Rows are points. Before rounding, the points of a table are all equally far from one centre. They may lie mostly on one side of it. Write the centre, to within rounding.

Points, 8 rows:
[[-2.06 -0.42 -0.95]
 [-0.76 -0.60 -2.04]
 [ 0.64  0.71  3.16]
 [-0.17 -2.09 -0.32]
 [ 0.12  0.59 -2.54]
 [ 2.71  0.15  1.72]
 [ 1.01 -1.25  2.31]
 [ 1.44  1.97 -1.95]]
Centre: [0.27 0.67 0.32]

Points, 11 rows:
[[-0.38  0.22 -1.20  2.15 -0.81 -1.44]
 [ 0.17  1.14 -1.65  2.15  0.36  2.67]
 [ 1.90 -1.62  1.60 -1.60 -0.73  0.73]
 [ 0.93 -3.25  1.36 -1.46  1.81 -0.40]
 [ 0.64 -0.75 -1.83  1.45 -1.43 -0.38]
 [-1.88 -0.12 -2.98 -1.34  1.85  0.87]
 [-0.91 -0.59  0.32 -3.59  0.69 -0.15]
 [ 1.74 -2.40  0.07 -1.34 -0.17  2.16]
 [ 1.59  1.89  0.26 -0.85 -1.33 -0.64]
 [-2.24  0.82  0.16 -1.39  3.19  2.33]
 [ 0.57  0.34 -1.39  3.39  1.01 -0.76]]
Centre: [ 0.26 -0.04 -0.02 -0.04  1.52  0.39]

Points (17 x 11):
[[-1.18 -0.95  3.29 -0.61 -0.76 -1.13  0.24  0.81  0.28 -2.12 -0.17]
 [ 1.04 -0.32  2.36 -3.23 -0.49 -1.49  1.46 -1.46 -1.70 -2.24 -2.24]
 [ 0.68 -2.34 -0.12 -2.57 -1.12 -2.13  1.71  1.53  0.11 -0.46 -0.29]
 [ 0.00 -2.72  3.87 -1.57  0.64 -1.28 -0.66  0.83  0.78 -0.68 -0.81]
 [ 0.70  0.24  0.62 -3.92 -1.81 -0.95 -1.13  0.49 -0.57 -0.80 -2.69]
 [-1.35 -3.40  1.13 -2.28  0.59  0.59  1.14  1.41  0.03 -2.61 -1.20]
 [-2.33 -0.64  0.21 -1.24 -0.30  0.50 -1.20  1.19 -1.88 -1.78 -1.77]
 [-1.14  1.14  1.95 -0.91  0.42 -0.39 -0.38  0.08 -0.61 -1.82  0.30]
 [-1.07 -1.22  0.56 -1.67  0.33 -0.16 -0.26  0.54  1.32 -3.18 -3.05]
 [ 0.35 -1.95  2.84 -2.19 -1.60  0.50 -0.76 -2.33 -0.11 -0.68 -1.31]
 [-1.38 -1.54  1.70 -2.42 -1.20 -1.18 -2.65  1.25 -0.72 -1.21 -2.12]
 [-1.65  0.25 -0.09  0.00 -1.05 -0.81 -0.12 -0.83 -1.03  0.21 -1.53]
 [ 0.31 -1.04  2.28 -3.22 -1.00 -0.98  1.94  2.52 -1.00 -0.61 -1.76]
 [-0.36 -1.46  1.47 -3.04 -3.04 -0.14  0.57  0.10 -1.92 -1.70 -2.08]
 [-2.04 -0.31  3.10 -2.52 -1.17 -0.53 -1.27  0.76 -1.39 -0.50 -1.14]
 [-0.07 -2.00  2.89 -2.77 -1.28  0.71 -0.08  1.36  0.83 -0.62  0.06]
 [ 1.64 -1.36 -0.11 -0.87  1.05  1.06 -0.90 -0.29 -0.51  0.25 -3.07]]
Centre: [-0.05 -1.39  1.13 -2.01  0.08 -0.57  0.14  0.02 -0.67 -0.82 -1.50]

Points (20 x 14):
[[ 0.79 -3.36 -1.57  1.25  0.77  2.84 -3.24  1.83 -1.14 -0.50  0.42 -0.63
   0.06  0.13]
 [-0.94 -1.82 -2.04  1.23 -1.95  1.78 -0.72  2.49  0.21 -1.16 -0.45 -2.36
  -1.14  0.04]
 [-1.68 -2.49 -1.89  1.17  1.19  2.68 -1.50 -0.43  1.22 -3.63  0.21  0.07
   1.52  0.01]
 [-1.09 -2.24  0.36  0.25  2.40  1.26 -1.32  0.15  1.26 -3.15 -1.66 -1.70
   0.26 -0.10]
 [-1.50 -1.50 -2.64 -1.00  1.47 -0.28 -1.03 -0.79  0.81 -1.54 -1.28 -1.55
   1.13  1.02]
 [-0.44 -2.49 -2.86 -0.66  0.84  2.15 -0.42 -0.42  0.15 -3.92 -0.87 -1.00
  -0.21  0.77]
 [-2.95 -1.27 -1.92  0.80  1.80 -1.23 -0.28 -0.05 -1.13 -3.21  0.02 -1.23
   0.58  2.39]
 [-1.18 -3.18 -0.83  1.80  0.23  2.00 -3.35  0.50 -0.12 -2.66  2.53 -0.84
  -0.54  2.32]
 [-0.34 -2.19 -0.79 -0.63 -0.79  1.44  0.33  2.19  0.00 -0.69  0.01 -0.17
   1.53 -0.78]
 [ 0.57 -1.72 -2.33  0.04  1.90  1.39  0.39  0.81 -0.07  0.50  1.95 -1.01
  -0.93  0.89]
 [-0.25 -2.71 -1.62  0.54 -1.34  2.02  0.08  0.07 -0.35 -2.48 -1.70 -2.74
  -1.31  0.86]
 [-1.52 -0.12 -2.45  2.38  0.00  2.07  0.81 -0.14 -0.05 -0.89 -2.15 -0.60
   1.10  0.49]
 [ 0.40 -2.06 -2.33  1.80  0.43  1.43 -0.88 -0.76  0.20 -0.98  2.12 -2.88
  -0.26  2.48]
 [ 0.32 -1.06 -1.76  1.90  0.01  1.09  1.33  0.86  0.96 -2.36  0.66  0.18
   0.77 -0.37]
 [-1.60 -2.70 -1.84  2.01  1.98  1.47 -0.62  1.22  0.96 -4.07  0.30  0.25
  -0.12  0.11]
 [-2.80 -0.86 -1.66  0.81  1.59  2.44 -0.22  1.98  0.99 -0.06 -1.39  0.10
  -0.87  1.46]
 [-1.39 -1.90  0.51  0.69 -0.28  0.41 -1.47  2.41  1.52 -3.03  0.74  0.14
   0.50  0.23]
 [ 0.17 -2.65  0.25 -0.28  3.19  0.54 -0.34  1.24 -0.25 -2.19 -0.47  0.63
   0.10  0.51]
 [-1.27 -1.91 -0.41  0.51  1.22 -0.48  1.00  0.08  1.50 -3.22 -0.73 -1.27
   0.18  0.83]
 [-0.59 -4.25 -3.10  2.94  1.06  0.67 -2.07  0.15 -1.16 -1.38 -0.75 -1.01
  -0.14  0.51]]
Centre: [-1.28 -1.51 -0.85  1.06  0.58  1.29 -1.12  0.26 -0.93 -1.38  0.16 -0.82
 -0.14  0.86]

Points, 31 rows:
[[-1.84  0.86  0.86  0.67  1.01  1.68  0.52 -2.49 -0.79  1.24  2.05 -1.06
   0.05  0.10  4.86  0.86 -0.53 -0.92  0.14 -2.37 -1.06 -0.18 -1.39  0.59]
 [-0.54  1.49  0.79  0.71  0.12  0.33  1.21 -0.97 -1.94  1.06  3.02 -2.11
   0.00 -0.17  2.86  1.34  0.04  0.28 -0.39 -3.17 -0.53  0.04 -2.60 -0.07]
 [-2.56  1.21  0.90  1.60 -0.43  1.56  0.63 -1.13 -2.13 -0.73  2.29 -1.56
   1.53  0.22  3.84  0.30  1.02 -0.97  1.01 -1.78 -0.79 -0.70 -1.16  0.17]
 [-1.76  0.91  1.39  1.38  0.23  0.22  0.62 -2.31 -1.56 -0.35  2.64 -0.57
  -0.55  0.63  4.31 -0.98  1.07 -0.57  0.74 -2.66 -0.77 -1.83 -1.92 -0.39]
 [-1.28  0.31  0.35  2.31 -0.03  0.66  0.28 -1.37 -2.92  0.44  2.00 -1.97
   1.12  0.05  2.78  0.58 -0.42  0.50  2.03 -2.77 -0.75 -0.04 -0.98  0.58]
 [-1.38 -0.69  1.01  0.70 -2.87  1.06  0.31 -2.30 -1.63  0.50  3.15 -1.16
   0.04  1.99  4.14 -0.72  0.08 -0.65 -0.04 -2.10 -0.54  0.26 -0.65  0.61]
 [-1.69  0.37  1.03  0.74 -0.20  0.51  0.65 -2.47 -1.96  0.62  3.88 -1.64
   0.11  1.32  4.12 -0.88 -0.01 -1.19  0.93 -3.37 -0.15 -0.34 -1.38  0.24]
 [-1.43  0.64  1.36 -0.53 -0.23  1.82  1.75 -0.89 -0.19  0.20  4.18 -1.37
   0.00 -0.06  3.12  1.15  0.56 -0.41  0.47 -3.25 -1.12 -0.28 -1.60 -0.41]
 [-1.89  2.54 -0.18  1.81 -0.78 -0.33  0.35 -2.19 -2.39 -0.11  1.82 -0.58
   0.41  0.83  3.44  1.34  0.26 -0.53  0.08 -2.60 -1.52 -0.72 -0.71  0.70]
 [-0.46  1.02  0.97  1.18 -0.24 -0.10  1.72 -1.11 -1.36  0.39  3.67 -1.67
   0.31  0.82  3.61  0.59  0.45  0.75 -0.46 -1.83 -2.11 -0.11 -1.43  0.32]
 [-1.17  1.46  0.41  1.81  0.01  0.93  1.21 -2.67 -0.43  0.22  3.59 -1.15
  -0.01 -1.17  4.12  0.91  0.74  0.47  0.77 -1.49  0.12  0.65 -0.43 -0.31]
 [-2.02  0.29  0.80  0.53 -1.99  0.78  0.69 -2.70 -0.76 -0.79  2.19 -1.08
   0.48 -0.18  4.66  0.93 -0.22 -0.29  0.49 -2.12 -0.74 -1.27 -1.79  0.30]
 [-1.38  0.43 -0.72  0.94  1.07 -0.41  0.77 -1.87 -1.75  0.55  3.73 -1.36
   0.66 -0.56  3.71  0.95 -0.79 -0.61  0.45 -2.23 -1.30  0.86 -2.18 -0.95]
 [-0.92  1.47 -1.00  1.40 -0.73  1.77  0.96 -1.50 -0.08  0.19  2.65 -2.10
  -0.41  0.52  2.70  0.65 -0.73 -0.48  0.72 -3.65 -0.96 -0.38 -2.35  0.74]
 [-2.86 -0.90  0.55  0.39  0.09  0.40 -0.05 -2.16 -1.94 -0.45  3.09 -0.79
   0.80  1.00  4.22  0.22  0.87 -1.76 -0.09 -2.04 -1.87 -0.67 -1.63 -0.30]
 [-2.17  1.48 -0.55  1.83 -0.72  1.14  0.85 -1.96 -0.80 -0.16  3.38 -1.87
   0.40  0.10  2.20  0.01 -0.13  0.17  1.66 -3.45 -0.49 -0.59 -1.36  0.85]
 [-1.53  1.39  0.63  0.62  0.28  1.48  2.10 -2.54 -0.86 -0.91  1.74 -0.74
   1.12  0.41  4.44 -0.41  0.86  0.47 -0.16 -3.08 -0.15 -0.06 -0.48  0.24]
 [-2.35  0.07  1.06  0.05  0.81  0.50  1.22 -1.65 -1.59 -0.16  2.42 -1.48
   0.78  0.31  4.65 -0.28  0.03  0.28 -0.56 -2.44 -1.56 -0.57 -1.64  1.14]
 [-2.25  0.15 -0.19  1.12  0.05  1.53  0.30 -1.17 -2.11  0.55  2.80 -2.59
   0.50  0.72  4.71  0.03  0.45  1.03  0.15 -2.16 -0.19 -0.26 -1.02 -0.05]
 [-0.14  1.52  1.84  1.37 -0.60  0.20 -0.98 -1.39 -1.69  0.17  2.84 -0.05
  -0.31  0.87  3.34 -0.42  1.61  0.32  0.87 -3.72 -0.71 -0.66 -0.96  0.64]
 [-2.52 -0.25  0.17  0.60  0.24  1.08  0.57 -2.13 -0.99  1.72  3.29 -0.93
   0.67  0.91  4.16  0.67  1.07 -0.47  0.97 -2.48 -0.82 -0.52 -2.19  0.89]
 [-1.59  0.20  1.98  0.69 -0.50 -0.24  1.30 -1.05 -1.16 -0.47  2.04 -0.82
   0.94  0.84  2.88  0.01 -0.40  0.91  0.67 -3.86 -0.24 -0.05 -1.73 -0.84]
 [-1.86  1.93  0.46 -0.29 -0.66  0.90  1.58 -1.25 -0.90  0.46  2.04 -1.89
   0.91 -0.18  4.41  2.21 -0.26 -0.07 -0.32 -2.68 -0.46 -0.70 -0.49 -0.17]
 [-2.47  0.82  1.58  0.24  1.21  0.36  1.47 -2.98 -0.42  1.33  2.85 -1.35
   0.60  1.00  2.39  0.48 -0.13 -0.92 -0.12 -2.65 -0.71 -0.37 -0.46  0.75]
 [-1.96  0.79  1.28  1.21 -0.68  1.79 -0.45 -1.83 -1.76  0.14  2.25 -0.88
   0.47  0.38  3.71  0.72  1.19  0.29  0.63 -3.66 -1.57  0.29  0.17  0.11]
 [-1.69  0.81  1.25  1.23  0.60  0.49  0.04 -0.56 -0.47  0.75  2.94 -1.28
   1.55  0.49  4.24  0.38 -0.36  0.40 -0.80 -2.23 -0.99 -1.38 -0.69  0.40]
 [-1.46  0.83  0.59 -0.51  0.45  1.26  0.30 -1.21 -1.24 -0.04  3.14 -2.04
   0.33  1.49  4.24  0.65 -0.01 -0.42 -0.61 -3.54 -1.55 -1.08 -0.91  1.14]
 [-2.23  1.01  0.67  0.04  0.91  1.41 -0.19 -1.86 -1.92 -0.19  3.10 -1.65
   0.39 -0.25  3.41  0.26 -0.52 -1.56  0.25 -0.98 -2.61 -0.60 -0.93 -0.03]
 [-1.71  0.98  1.26  0.78 -0.87  0.96 -0.17 -1.58  0.06 -0.49  3.45 -1.81
   0.65 -0.06  4.32  0.35 -0.04 -0.67  0.69 -3.02 -1.27  0.43 -1.07  0.62]
 [-0.36  0.49  0.12  0.88  0.16  1.12  0.51 -1.65 -0.76  1.04  2.95 -0.88
   1.82  0.13  3.84  1.83 -0.51  0.92  0.25 -3.02 -0.85 -1.04 -0.49 -0.56]
 [-1.69  0.46 -0.22  2.13  0.60  0.19  1.07 -1.26 -0.95  1.83  3.15 -1.42
   1.13  0.73  3.47  0.82 -0.80  0.78  1.13 -2.24 -0.37 -0.13 -0.97 -0.34]]
Centre: [-0.60 -0.28 -0.75 -0.21 -0.33  0.04  0.51 -0.63 -1.00  0.21  1.67 -0.36
 -0.58 -0.17  2.32 -0.18  0.52 -1.05  0.30 -1.75  0.01 -0.29  0.08  0.28]
